Each wall is flat, endless, passes through zero and stands at right angles to its row. A trip goes straight from one point to another. List the walls that it crosses, first one first.
In the rows, zero is written as 128.

Walls:
(1): [182  93]
(2): [113 135]
(3): [100 110]
(4): [167  99]
(5): [151  95]
(6): [110 119]
(7): [125  51]
(8): [161 192]
Trips:
[172 167] to [167 113] => 5, 7
[174  86] to [150  91] => 3
[157 162] to [147 129] => 5
[ 23 110] to [ 96 125] => none

Walls:
(1): [139 193 112 178 129 174]
(2): [147 159 114 197 166 117]
(3): [155 217 152 115 194  84]
(4): [150 120 123 139 132 164]
(5): [129  81 153 177 109 130]
Trips:
[109  92  58  61 130 124] to [152  75 157 120  83 121] => 5, 4
[ 85 101 218 120 112 154] to [107  95 165 162  96  97] => none
[125 157  89 115  63  76] to [ 94 184 156 136 166 182] => 3, 1, 2, 4
[134 119 164 198 163 157] to [168  94 184  97 119 130] => 3, 1, 2
[128 168 101 181  90  86] to [136  65 103 111 142 208] => 3, 4, 2, 1

Walls:
(1): [163 154 191 144  88 133 142  77 145 122 189]
(2): [170 189 116 153 157 117 163 129  89 147 102]
(3): [181 121 175 110 180 125 126 148 113 123  73]
(4): [193 117 128 113  98 101 126 190 100 118 144]
(5): [123 109  83 156 109 108 122 184 146  98 142]
Trips:
[148 187 145 122  94 118  80  70 148 166 189] to [143 128  75 167 119 110 139 111 150 199 179] => 2, 5
[155  91 138 175  94 120 193 141 181 117 144] to [119 112 105 134 137 101 152  48 143 198 123] => 4, 5, 2
[176 139 149 187 116 156 121  85 176 196 155] to [107  91 125 176 140  98 118 110 140 113 124] => 2, 5, 1
[145 127 139  95 136 151 124 145  84  77 165] to [ 86  96 119 140 134 191 154 163 119 165 175] => 3, 1, 4
[ 99  65  68 116 152 154 189 181 149 130 203] to [ 67 118 140 177 105  92 173  93 166 149 119] => 4, 1
[134  86  79 129 115 161  97 167 127  85  61] to [161  91  65 117  65  57 109 196 122 152 126] => 3

Walls:
(1): [ 83  25 173 197  77 172  92 185 121 169 211  77 151  91 139 132  96 145]
(2): [106 119 134  99 139 170 170  99 164 115  80 180 171 142 132 116 177 156]
(3): [120 132 185 110  93 174 138 115 141 132 115  53 124 144 164 145 124 161]
(4): [111  56 152 131 105 138 134 133 183 105 117 118 158  92 163  70 137  97]
(5): [168 102 158 143 165 150  43  44 202 138  90 104 102 128  92 128 154  94]
(6): [115 119 171 146 155 143 161 117 105  78 140 141 145 192  70 115 177 115]
Trips:
[199 158 134 161 171 100  83  97  72 126  94 175 124 101  92 162  98 141] to [120 186 172 160 115 176 135 129  97  65  65  59 201  98 130 184 116 147] => 6, 3, 2, 5, 1
[120 141 102 109 145 174 161 124  99 101 182 153 101 110  97  95 149  93] to [127 201 157 148  82 117 136 128 163 247 110  73  61 130  79 117 156  82] => 2, 5, 3, 6
[168 168  97  93 133 129 132 151  95 111  71 148 139 118 121 113 130 166] to [ 86  94 130 149  76 149 104 118 123 122 117  93 119 198  71  97 164 131] => 6, 3, 5, 1, 4
[ 91 112 147  92 128 142 143  77 124 144 142 118 147 171 113 130  89 101] to [ 74  47  85 137 195  93 107 135 206 160 138 130 135 127 129 113 105 141] => 3, 6
[ 66 120  97 139 140  94 158 145 160  57 158  92 188 137 170 185 102  92] to [ 68 170 140 201 155 129  51 162 167  50 135 164 170  64  61 127  94 176] => 3, 5
[126 176 132  34  97 134 166 160 177 196 101 132  75 157 148 125 110 175] to [ 75 112 171 120 106  80 124 125 181 161  60 156 113  88 134  76 145 162] => 4, 5
[132 124 123 143 142 173  99 137 137  97 181 105 196 122 142 104 147 136] to [117 174 133  86 184 145  78 124 152 165 157 144 123 162  94 122 140 170] => 4, 1, 3

Walls:
(1): [140 135  97 137 175 192 147  80 134 106 164 118 123 133 179 213 105 132
  88 113 155  82 155 136 126 179 141  92  59 130 119 166]
(2): [134  77 159  90 122 148 142 115 168 107 168  53  82  80 164 121 118 134
 127  86 150  57 130 111 101 119  71 125 140 132 115  98]
(3): [154 160 164 140  92  90 122 188 100 116 123 109  92 173  49  29  67 102
 129 150  77 136  84 181 177 146 106 127  87 129 123 130]
(4): [112 162 157  75  93 159  82  68 127 117 174 168  82  82 133 109  93 127
  94 149  88 105 105 102 146 193 116 112 110 117 138 184]
(5): [108 135 199  95  66 101 136  73 148  90 161 152 165 114 110  86 133 174
 125 138 106 142  72 138 137 155  93 160 126 119 107 134]
(6): [109 138 113 116 101  83 153 124 139 106 171 162  97 136 171 108  99 134
  99  62  44 135 103   7 128 172 120 144 105  42 115 108]
(7): [106 157  73 109 142 105 188 135 114 133  65 133 180 122 132 104 154 124
 160 139 169 123 190 139 168 115 101 139 163  84 124 143]
(8): [ 84 132 128 184 103 126 228 161 171 175 186 151  95 143 131 119 105 156
 111 143 122 168 143 127 143  74 235 136  80 129 119  59]
(9): [147 121 153 161 139 170 167 149 141 171 148 139 186  29  51  84 181 160
 120  91 143 111 113 152  82  85 143 150 206  98 200 124]
(10): [106 148 132 136  89  77 202 148 148 163 124 158  91 123 132  84 136 143
  58 139 127  86 170 109 173 192 116 192 165  82 151 169]
(11): [160  90 129 112 125 109 107 123 124 141 131 139 118  91  76 118 196  60
  84 133 163  93 125 191 112 116  83 129  88  83 154 132]
Trips:
[157 102 107 133 127 125 131 137 121  87 134  74 172 103 121  82 146 100
 163 143  70 124 156  80  94 177 149 124 136 151 123 103] to [130 130 164  87 154 138 134 122 114 156 146 180 126 133 112 128  98 183
 115  68 109  70 149 116 198 147 138 110 117 110 122 102] => 5, 4, 10, 1, 8
[123 185  81 172 122 171  88  89 132 104 163  96 145 100 165 126 141 109
 149  96 111 100  68 160  84 115 140 159 116 146 123  93] to [123 170  89  66 111 208  83 117 118 140 119 169 156 122 114 132  64 103
 103  93  69 121 105 146 112 153 130 130 169 107 159 163] => 6, 2, 3
[119 179 144 121 176 152 113 236 181 197 171 115 179 104 139 183 128 157
 136  95 142 121 107 219 164 170 124  31 111 143  75 161] to [196 177 150 125 134 155 131 103 171 101 155 152 144 103 153 139 137 106
 142  89 129  81  85 109 153 110  68 113 145 127 201 143] => 8, 2, 11, 4, 3, 5, 6
[164 133  64 124 108 162 111 129 110 155 174 154 124 107 123 162 175 172
 121 162  75 147  98  71 109  93 178 103 111  94  80 137] to [131 117 150  94 173 124 167 137 119 130 182 196 176 158 113 130 148 116
 103 211 117 145 105 120 138 110 185 179 168 172  88 128] => 5, 1, 6, 4, 10

Walls:
(1): [116 126 128 148 192 138 112 114 144  64 124 118 152  66 156 125 115 149
 135 102  94 126 196 127 160 104 108 115 113 106 130 162  95 123 100 127
 127  94 195 134 148 151 113 104  94 122 127 124]
(2): [ 88 124 141 125 122 115 112 138 102  94  80 107 155  95 126 177 120 102
 139 118 104 169 170 167 115 124 161 128 149 130 117 118 118  89 129 113
 152  88 116 158 104 156 145  99  68 102  81 134]
(3): [177 112  69 104 116 130 161 111  85 146  66 112 123 142  97 117 107 122
 102 135 138 126 125 155 147 157  82 106 105 141 156 134 145 131  79 133
 172 167 182 144 131 158 141 107  97  97 187 136]
(4): [120  68 117 164  94 113  94 120 157 127 112  99 112 142 177 173  95 153
 141 119 131  95  58  96 158 124 141 149  93 100 171 122  84  99 143 136
  91  85 163 145 122 146 119 117 114  75  43 146]
(5): [108 150 140 159 152 126 154 124  84 132  79 150 185 160 100 104 178 121
 155 120 115 122 141 147 141 134 169 119  84 119 100 117 140 107  83 185
  97  59  72 121 146 137  83  79 166 164 124 105]
(6): [ 77  85 138 122 136 155  86 147 103 130  47 148  80 175 113  67 122  88
 142 156  98 118 135 166 119 125 173  84 109 193 139 138 138 199 115 205
  66 118 149 118 117 163 107 100  66 109 156 128]
(7): [116 212 147 141 104 154 178 161 119 145 172 128 139 217 149  98 160 136
 117 171 104  94 120 188 149 160  80 157 123 139  95 166 144 130 120  64
 122 153  69 148 105 111 123 133 129 139 113 132]
(8): [131  66  97 156 148 116 130 118 119 164 140 160 138 144 113 102 156 123
  90 180 104 127 126 148 155 149 134 117 102 119 121 159 187  75 131 132
  69 142  98 147  94 162 132 117 109 148 124 153]
(9): [104 116 127 106 165 181 152 132  76 162 133  62 118  72 138 138 106 125
 112 137 102 122 123 122 106 194  26  91 132 103 124 196 152 100 136 132
 148 130 101 120 111 130 152 144 117 133 142 133]
(10): [117 144 172  90 149  78 180 126  91 127 127 158 149 110 165  91 100 109
 143 155  93 131 124 161 149 180  39 169 132  78 150 167 150 145 135 127
 112  97 116 114 107 197 136 122 123  96 141 142]
Trips:
[125  91 199 124 140 118  95 156 141 127 125 112 127 116 112 101 113 103
  88 123 137 102 107 112 153 129  93 102  82 122 192 201 142 112 156 148
  27 132 102  58  96 151 151 108 138 170  83 136] to [161 136 125 158 171 118  88 115 125  92 183 123 122 120  98 182 127  93
 101 128 170 202  98 118 139 151 113 130 113 129 136 147 129 100  76 107
 132 118 141  91 141 157 105 194 111 147 104 143] => 5, 6, 10, 2
[ 94  99 170 151 123 133  93 123 122 137 121 116  79  94 129 167 132 112
  95 169 135 157 126 141 155 170 129 110 110 142 150 147 121 160 150 136
 142 136 132 110  96 151 166 122 182 114 164 156] to [104 112  97  52 149 113 146 119 128 135 114 125 144 124 125 141 116 141
  92  69 138 172 137  90 137 177  82  84 146 103 114 150 125 127  79  97
 145 150 175 120 167 166 119 123 113 157 154 104] => 4, 1, 2, 8, 6
